Each row of a before or after table is a point. One or more steps were done to the points. Then noise was added and the rows were shuffled. The steps act on columns, c1 being the first. Write out the steps. A step turns or swaps two columns, mirrors them in a line or flattens them onto one, adds a multiple of one to another, or multiplies or shifts one. Angles are multiples of 10 degrees, from the lower column toward the higher: turns from -170 to 170, lines from 10 to 170 but not 90. Use the fewest steps. Two steps may share a column if one is a turn and the other turns, adds or multiplies; they go together, in the order done. Otherwise the lowest column goes first.

Before:
-0.3  2.7
-6.3  7.8
4.2  2.3
6.5  -5.2
3.9  4.7
1.1  2.3
1.6  7.5
4.9  -2.8
-0.5  -2.8
After (9 x 2):
5.5  1.1
1.7  4.3
-2.1  1.7
-0.6  2.5
8.3  0.0
-10.1  2.2
0.2  6.1
1.2  -2.3
-3.7  6.9
Steps: turn c1 and c2 by 40 degrees

Before, 14 rows:
6.7  9.3  1.5
8.4  2.9  -0.4
1.2  0.7  -2.6
-7.5  0.9  1.1
0.0  -5.2  5.6
-1.9  -0.3  4.2
4.0  -1.8  -2.3
-0.1  4.4  -0.8
-2.2  8.5  -5.8
-2.5  0.9  2.0
-4.9  7.1  -2.2
0.3  2.4  1.0
4.5  -3.5  9.5
-1.4  2.7  2.3
After (14 x 3):
-4.0  -8.1  -1.4
2.0  2.4  -2.2
4.7  1.5  -0.7
-1.0  -4.9  -1.5
1.8  -5.9  2.1
-8.9  -2.4  -0.4
-4.0  -9.3  3.6
-6.8  3.0  0.2
0.9  -3.1  1.0
0.2  -1.1  -0.4
0.1  -3.7  0.3
2.5  -5.0  1.1
7.4  -5.3  0.4
-0.2  -12.0  2.2
Steps: multiply c1 by -1; shift c2 by -6.0; multiply c3 by 0.4

Before:
1.6  -1.9  4.6  8.2  0.4  0.9
3.9  -0.4  1.4  -1.7  2.9  -1.7
1.2  0.9  3.4  -1.9  -6.4  -0.7
-3.6  2.8  -5.6  -2.4  3.0  -1.0
3.2  -1.2  -1.0  -0.3  -2.5  -3.2
-1.7  -0.8  7.5  -3.0  -3.7  11.2
5.5  3.6  -3.6  5.4  4.5  -0.9
-5.1  4.6  2.8  -0.6  6.5  1.3
-0.2  15.1  4.3  3.3  -1.2  0.1
After, 9 rows:
-1.6  2.8  3.6  -1.4  1.4  -1.5
1.2  -1.7  3.2  -3.4  1.1  0.1
-2.2  7.9  -5.2  1.7  -3.5  -0.1
-4.4  -6.0  1.4  -0.5  -1.6  -1.6
5.4  3.9  -3.3  -1.1  -2.0  -2.7
3.6  5.6  5.3  -1.3  -2.8  5.0
-4.6  1.3  0.3  0.1  -14.4  3.2
-7.3  -3.9  -1.8  10.7  0.6  -2.9
-3.8  0.1  2.1  0.8  2.1  8.3
Steps: turn c1 and c3 by 90 degrees; turn c2 and c5 by -80 degrees; swap c4 and c6

Before (14 x 8):
-5.7  -7.6  1.4  -1.0  0.1  0.6  1.3  -1.3
-0.7  0.1  -4.4  -0.2  -2.9  1.2  -11.6  6.1
-2.8  -2.3  -3.5  -0.8  -1.0  -8.5  -4.5  -5.0
1.1  -8.7  -5.2  -2.7  6.3  0.7  -0.1  -0.7
-2.2  -0.3  -4.5  0.4  -1.4  3.7  -0.9  2.9
1.5  -5.7  -9.4  0.2  -0.2  -4.6  -0.3  5.9
6.1  -2.7  1.1  -4.2  -0.8  1.5  1.6  -1.4
-4.9  -1.5  3.0  3.5  2.9  0.4  -1.9  -1.4
10.7  0.3  1.9  4.7  -6.3  1.8  0.4  11.0
3.5  -2.2  1.9  1.8  -1.7  4.5  3.6  -0.9
-1.8  0.6  0.9  4.5  -8.9  1.2  4.1  7.9
3.4  -10.4  -0.7  5.4  -6.2  1.8  -2.8  -5.9
-3.6  -0.5  1.7  -4.1  -1.7  2.4  0.7  -10.4
2.1  4.5  -3.9  4.2  -4.9  -0.3  -0.4  5.2
After:
-6.3  1.9  2.0  4.7  10.5  0.0  8.1  -5.4
-1.0  -8.7  -3.4  -0.7  -2.6  0.8  -0.8  3.3
-1.7  3.9  2.1  1.8  3.5  2.7  -2.9  -0.4
2.7  0.0  3.1  3.4  -5.0  1.6  0.0  5.1
-1.5  2.3  1.7  -4.1  -3.5  0.9  -8.5  8.0
-9.0  1.2  1.0  4.5  -1.8  -0.2  3.3  -7.6
-1.6  3.6  -4.3  0.3  -2.1  1.0  2.8  -5.7
0.0  -0.7  1.3  -1.0  -5.7  7.8  -1.7  1.4
-0.1  -5.5  -9.4  0.1  1.5  4.7  4.7  -12.8
-6.2  0.0  -0.5  5.3  3.2  10.5  -2.9  5.1
-4.8  0.6  -4.0  4.1  2.2  -4.6  4.1  -7.0
6.5  -0.8  -5.2  -2.6  1.2  8.7  -0.4  -4.6
-2.8  1.2  -4.4  -0.4  -0.8  0.4  12.2  0.6
-0.6  1.1  1.2  -4.2  6.1  3.1  -1.9  0.8
Steps: swap c1 and c5; turn c2 and c6 by -80 degrees; turn c7 and c8 by -130 degrees; add 1 times c3 to c8

Before:
-3.5  4.2  0.5  6.6  2.0  3.5  -0.5  -4.8  -11.0
-5.9  -1.5  5.7  -1.4  3.2  -1.5  8.5  1.1  -6.2
0.3  1.5  5.5  6.6  -3.8  -0.4  -2.0  0.3  1.3
10.1  2.0  5.3  5.1  -1.5  7.7  0.9  -2.8  0.1
0.4  3.7  8.8  -4.8  -1.9  0.2  -9.3  -2.0  -1.8
-4.5  10.1  4.9  1.7  -3.2  -0.2  -3.4  1.2  1.3
0.6  -0.4  0.2  8.3  0.5  5.8  0.2  9.1  -1.0
2.8  1.0  3.0  9.7  3.3  -4.5  -0.4  -0.8  4.2
After (8 x 9):
-11.6  10.0  4.8  2.5  -3.2  -0.1  -3.3  1.2  0.8
1.9  1.0  2.9  9.1  3.3  -4.7  -0.3  -0.8  3.0
-2.4  3.9  8.9  -6.2  -1.8  0.1  -9.3  -2.0  -1.4
8.7  2.0  5.3  3.1  -1.5  7.7  1.0  -2.9  0.1
-0.8  1.7  5.5  6.7  -3.9  -0.2  -2.1  0.3  1.0
-6.4  4.2  0.4  3.3  2.1  3.5  -0.5  -4.8  -7.8
0.9  -0.4  0.3  14.5  0.4  5.5  0.2  9.1  -0.7
-4.9  -1.5  5.6  -0.5  3.2  -1.6  8.6  1.2  -4.4
Steps: add -0.7 times c2 to c1; add 0.7 times c8 to c4; multiply c9 by 0.7

Before:
-7.4  4.8  3.7  5.0  0.9  6.0  -8.1  -0.4  -2.9  -3.8  0.8
-3.5  2.9  6.2  3.7  -5.7  1.1  -3.1  5.2  0.9  1.2  4.7
-1.1  -1.9  -2.0  -7.4  -2.7  0.0  5.8  7.2  -0.7  2.0  -4.1
1.3  3.4  0.4  5.3  -4.6  -0.7  -6.1  -1.1  1.5  -4.8  -6.3
-1.2  -1.9  1.5  -1.4  4.5  -5.1  3.0  7.1  3.4  1.6  -2.0
-6.3  2.1  -2.5  -3.7  -2.7  -8.2  5.3  2.4  -0.6  4.2  -1.2
-4.2  3.6  6.4  -0.3  -2.9  4.4  -5.7  -1.1  5.1  -8.2  5.8
5.0  -1.5  -7.3  -10.5  -1.4  -4.9  -1.5  1.4  -4.3  5.6  2.3
1.9  -2.7  3.2  -8.6  -0.5  -0.7  0.7  -2.1  0.2  6.5  -2.0
1.0  -4.5  -7.3  -1.8  -3.5  2.2  -1.1  -4.6  -0.6  4.4  4.7
-0.2  -5.4  3.6  -4.2  -1.3  -5.7  4.6  3.3  -4.2  -1.3  -1.1
1.1  7.6  4.2  4.4  -1.1  5.4  -1.0  -2.5  -0.2  -4.2  4.3
After (12 x 11):
-1.7  0.0  1.8  0.2  5.0  -5.9  3.1  6.6  3.0  1.3  -2.4
-0.5  0.7  4.1  0.2  -1.4  -5.8  4.6  3.5  -4.5  -1.5  -1.2
0.9  0.9  4.1  0.2  -1.0  5.0  -2.1  -2.2  -0.1  -4.1  4.0
2.4  0.6  3.0  -0.4  -1.3  -0.5  0.6  -2.0  0.0  6.8  -1.8
0.9  0.1  -7.4  0.4  -3.4  1.9  -0.7  -4.2  -0.5  4.6  4.4
-0.4  -0.3  -2.2  -0.3  -2.6  -0.8  6.4  7.1  -1.3  2.1  -4.5
-4.1  -0.4  6.2  -0.1  -5.9  1.3  -2.9  5.2  0.9  1.0  4.3
-4.7  0.3  6.0  0.6  -2.9  3.3  -5.4  -1.2  4.9  -7.4  6.3
-7.8  -0.2  3.9  -1.0  0.8  6.2  -7.8  -0.5  -3.2  -3.8  0.1
5.4  -0.5  -8.0  -0.3  -1.8  -4.9  -1.4  1.5  -4.8  5.1  1.9
-6.3  0.2  -2.7  0.1  -2.5  -7.8  5.7  3.1  -0.9  4.3  -1.8
0.5  0.3  0.6  -0.1  -4.5  -0.9  -6.2  -0.7  1.3  -4.8  -5.7
Steps: multiply c2 by 0; multiply c4 by 0

Before, 9 rows:
2.6  -4.9  -3.2  -0.6  1.8  -6.1  1.7  0.5  -5.2  8.0  -2.2  -0.3
-4.9  -2.0  -1.2  -1.7  -3.4  0.7  -6.2  -4.3  0.7  -0.2  3.6  0.7
-6.5  3.4  0.3  -1.5  -3.1  -2.0  -5.4  2.4  -2.9  0.4  5.5  1.9
3.2  -3.6  3.8  0.7  2.2  -6.2  8.4  -2.7  -3.0  8.0  -0.1  1.6
9.9  -4.6  0.2  1.4  2.2  -0.5  4.4  5.3  -2.4  -3.7  -0.2  -6.2
-8.1  0.6  2.4  -5.3  6.2  -1.8  -6.7  -1.9  -2.5  -3.1  2.1  -0.7
-7.0  0.0  2.2  -1.4  -3.9  -5.4  -5.1  -1.5  -1.3  0.7  1.8  -5.0
8.1  -5.6  0.1  1.5  -3.3  1.7  3.4  1.9  -11.4  -6.1  1.4  -6.2
-0.5  -6.8  0.3  6.6  2.8  -3.7  9.7  1.2  -3.6  10.1  -5.1  1.0
After:
13.9  -5.8  0.6  -2.5  0.0  6.1  3.1  0.5  1.4  1.9  6.3  -0.5
5.8  -4.4  -3.7  0.1  0.6  -9.9  2.6  -0.9  -0.1  1.0  -0.2  2.0
3.0  -9.2  -0.1  -4.5  0.0  -10.7  5.5  4.9  -2.2  -1.9  -2.0  4.6
6.7  -5.2  0.2  -5.6  -0.2  2.8  3.1  -1.6  7.3  2.3  6.0  1.2
-1.8  3.4  1.2  4.2  -0.3  1.6  -1.9  -3.6  -8.3  3.0  0.9  -2.0
4.0  -6.3  3.4  2.1  -0.7  -9.9  3.7  2.0  1.1  1.3  -1.3  -0.2
-2.3  1.9  2.6  2.0  -0.5  -3.5  -1.4  -0.9  -6.6  4.1  5.2  -0.9
-0.8  5.2  1.0  -1.3  0.0  -1.2  -2.8  -2.7  -7.1  1.7  -0.9  -5.9
-3.2  1.1  -0.6  4.2  0.0  0.3  -0.9  0.7  -4.0  -0.8  0.0  -3.6
Steps: turn c1 and c9 by 60 degrees; flatten c2 and c7 onto the line at 150 degrees; flatten c3 and c5 onto the line at 170 degrees; turn c4 and c8 by 120 degrees; mirror c6 and c10 in the line at 150 degrees; mirror c11 and c12 in the line at 140 degrees
